Each point is reached from the start by the listed moves, each made once or not at all, plus a little noise. Say if it took an odd or an even number of moves. Then give how often each move was made.
In the rows, zero is written as 128.

Moves:
(1): [ 78 144 123 135  60]
(2): [120  99 140 169 152]
Start: [172 115 147 102 167]
Points:
[163 114 144 112 163] => even (0, 0)
[114 103 147 155 128] => even (1, 1)
[114 128 142 108  99] => odd (1, 0)

Moves:
(1): [130 145 114 103 133 126 135 117 134 140 121]
(2): [124 144 111 147 132 102 114 152 129 126 133]
(3): [126 115 132 116 136 119 153 130 123 136 141]
(4): [151 118 135 131 149 149 123 148  92 137 139]
(5): [126 138 130 119 120 138 168 158 121 117 116]
(6): [143 131  94 156  99 124 140 123 118 153 139]
(7): [119 109 117 125 139 169 148 150 127 131 156]
(8): [159 117  96 115 124 141 155 137 149 129 123]
Start: [128 113 151 127 131 117 100 115 101 154 145]
Points:
[128 127  83 133 123 133 193 180  84 189 181] => even (1, 1, 1, 0, 1, 1, 1, 0)
[160 118 106  92 134 127 129 113 127 166 128] => even (1, 0, 0, 0, 0, 0, 0, 1)
[178 104 114  67 151 150 197 165  85 169 145] => odd (1, 0, 1, 1, 1, 0, 0, 1)
[195 105  53 135 146 164 144 175  77 199 193] => even (1, 1, 0, 1, 0, 1, 1, 1)
[154 132  95 134 131 112 167 174  53 196 163] => even (1, 1, 1, 1, 1, 1, 0, 0)
[175  97  94 123 103 120 164 119 102 183 163] => odd (0, 0, 1, 0, 0, 1, 0, 1)

Moves:
(1): [122 124 135 105 130 116 130 168 137 113 124 109]
(2): [115 152 165 118 119 177 139 117 142 136 171  68]
(3): [126 127 110 152 143  93 138 120 139 129 153 140]
(4): [126 148 126 145 146 135 105 134 146 146 120 108]
(5): [123 145 128 154 116 121 109 153 111  99 144 153]
(6): [132 119 115 118 109 139 124 145 145 148 144 123]
(7): [105 112 139 118 133 100  99 132 144 124 120 160]
(8): [124  97 124 150 127 116 126 148 117 147 149 127]
(9): [115 137 123  81 113 163 131 116 109 138 104 103]
(10): [119 110 106 151 157 144 122 132 119 130 138 166]
(11): [152 120 152 121 151 126 129 130 129 132 158 161]
(12): [146 110 116 135 132 108 115 101 125 114 140 109]
Start: [110 111 128 149 156 140 133 148 118 128 128 122]
Points:
[ 97 136 104 184 160 105 100 226 154 124 175 114] => odd (1, 0, 1, 1, 1, 1, 0, 0, 0, 0, 0, 0)
[ 80 125 143 122 131 231 117 168 140 203 175  13] => odd (0, 1, 0, 1, 0, 1, 0, 1, 1, 0, 0, 0)
[ 75 109 172 137 192 157 102 149 147 187 206  90] => odd (0, 1, 1, 1, 0, 0, 1, 1, 1, 0, 1, 0)
[ 92 162 124 164 158 171  99 120 121 124 194  35] => even (0, 1, 1, 1, 1, 0, 0, 0, 1, 0, 0, 1)

Moves:
(1): [137 117 125 113 111 135 153 134 139 124 128 131 133 134 127 124 118 138
 128 130 120 117 113 131]
(2): [128 127 126 134 113 125 142 119 119 116 132 126 138 120 128 122 116 135
 126 121 130 129 125 118]
(3): [133 120 126 130 114 134 126 130 134 127 140 126 137 121 130 133 127 126
 131 133 148 128 120 121]
(4): [115 129 134 132 126 127 123 136 111 132 120 137 132 120 139 126 125 131
 133 129 117 118 146 142]
(5): [129 142 144 148 140 137 119 111 124 141 141 136 120 146 130 134 117 124
 117 141 126 127 126 147]
(6): [120 152 117 148 130 124 117 136 111 121 116 129 130 130 144 100 126 113
 117 119 108 146 130 133]
(7): [128 131 137 128 119 140 130 125 136 129 133 138 132 114 138 117 127 147
 122 117 133 127 126 132]
(8): [128 119 129 139 117 126 132 126 137 129 133 130 118 132 118 135 127 135
 127 126 131 133 137 127]
(9): [130 154 116 124 134 125 124 133 123 144 150 144 135 138 130 133 137 135
 139 120 129 122 145 115]
(10): [117 143 106 136 116 127 107 111 134 122 127 124 125 136 133 144 122 122
 124 126 148 136 131 122]
(11): [125 118 121 134 126 122 128 121 136 124 127 138 126 112 131 122 139 139
 129 131 132 125 136 139]
(12): [132 143 122 138 121 127 137 116 126 135 127 121 114 121 129 118 128 124
 121 123 135 116 139 136]
(13): [146 132  99 129 105 135 127 127 135 123 135 138 116 121 142 142 107 118
 114 113 137 135 121 134]
(14): [127 110 140 129 133 134 151 127 126 112 109 128 133 124 132 131 139 123
 135 127 103 122 121 121]
(15): [139 121 131 135 107 132 141 137 126 141 137 140 143 119 110 146 126 138
  96 145 160 144 130 119]
(16): [133 126 149 114 110 121 151 137 116 135 123 129 129 129 121 131 131 138
 145 126 130 133 113 124]
(17): [123 130 132 126 123 133 128 141 126 116 141 137 127 122 125 142 131 127
 123 141 135 123 120 134]
(18): [143 127 160 133 153 117 112 137 121 128 122 132 127 142 124 123 133 132
 131 136 122 119 132 121]
(19): [123 135 130 131 124 118 124 139 131 134 117 134 124 112 120 136 120 122
 140 114 144 131 122 128]
(20): [111 138 129 120 127 142 132 124 115 124 122 128 127 119 138 116 122 114
 149 141 111 139 132 118]
(21): [129 123 141 134 124 113 111 131 126 133 121 127 126 114 127 127 125 120
 115 128 134 129 119 118]
(22): [124 136 114 146 132 132 134 125 134 135 131 117 119 112 135 128 130 133
 128 139 125 144 139 120]
(23): [134 119 139 118 140 127 151 148 135 128 133 145 124 129 146 119 130 138
 129 117 131 119 121 126]
(24): [127 143 109 132 112 121 121 112 139 136 125 128 138 116 144 118 117 121
 112 121 127 137 153 149]
Start: [126 138 139 128 116 128 145 129 127 146 132 103 101 105 129 138 125 121
 137 129 121 106 119 105]
Points:
[146 174 167 189  65 102 116 146  89 171 135 165 107  70 156 140  93 115
  60 150 141 131 139 154] => odd (0, 0, 0, 1, 1, 1, 0, 0, 0, 0, 1, 0, 1, 0, 1, 1, 1, 1, 0, 0, 1, 0, 0, 1)
[155 183  93 167  15 126 160 157 157 173 165 165  95  61 159 146  82 133
  78  76 214 123 109  82] => odd (1, 0, 1, 0, 0, 1, 1, 1, 1, 1, 0, 1, 1, 0, 1, 0, 0, 0, 1, 0, 1, 0, 1, 0)
[142 175  67 191  41 126 155 113 148 114 157 138 111  76 180 145 103 125
 111 119 125 128 150 100] => even (1, 1, 1, 0, 0, 1, 0, 1, 1, 1, 1, 0, 1, 1, 0, 0, 1, 1, 0, 0, 0, 1, 0, 1)
[107 199 127 166  63 121 172 149 107 127 128 157 116  71 187 108  97 109
 157 103 111  93 159  99] => even (1, 1, 1, 1, 0, 1, 0, 1, 1, 1, 0, 1, 0, 1, 0, 0, 1, 1, 1, 1, 0, 0, 1, 1)
[ 98 145 138 135  73 153 179 127 115 124 131  95 101  71 147 166 130 109
 177 166 126 135 100  68] => odd (0, 0, 1, 0, 0, 0, 0, 0, 0, 1, 0, 0, 0, 1, 0, 1, 1, 0, 0, 1, 0, 1, 0, 0)
[135 231 103 201  23 101 126 117 123 191 131 151  83  24 167 126  95 125
  99 107 180 173 174  92] => even (0, 0, 0, 0, 0, 1, 1, 1, 1, 1, 1, 1, 1, 0, 1, 1, 0, 1, 1, 1, 1, 1, 0, 1)
[142 136 169 127   7 131 170 142 117 134 146 146 119  47 166 129  68 141
 129 127 134 109 114 108] => odd (1, 1, 1, 1, 0, 0, 1, 1, 0, 0, 0, 0, 1, 0, 0, 1, 1, 1, 0, 1, 1, 0, 0, 1)
[169  93 161 161  85 109 203 157 139 130 126 161  97  65 128 161 111 149
 114 106 159 108 112  85] => odd (0, 1, 0, 0, 0, 0, 0, 1, 0, 0, 1, 0, 1, 1, 1, 0, 0, 1, 1, 0, 0, 0, 1, 0)
[127 185 140 195 107 138 168 110 148 136 129 144  83  80 204  94 116 140
  91 131 102  96 141 150] => odd (1, 0, 0, 0, 1, 1, 1, 0, 0, 1, 1, 1, 0, 1, 0, 0, 1, 1, 0, 0, 0, 1, 1, 1)
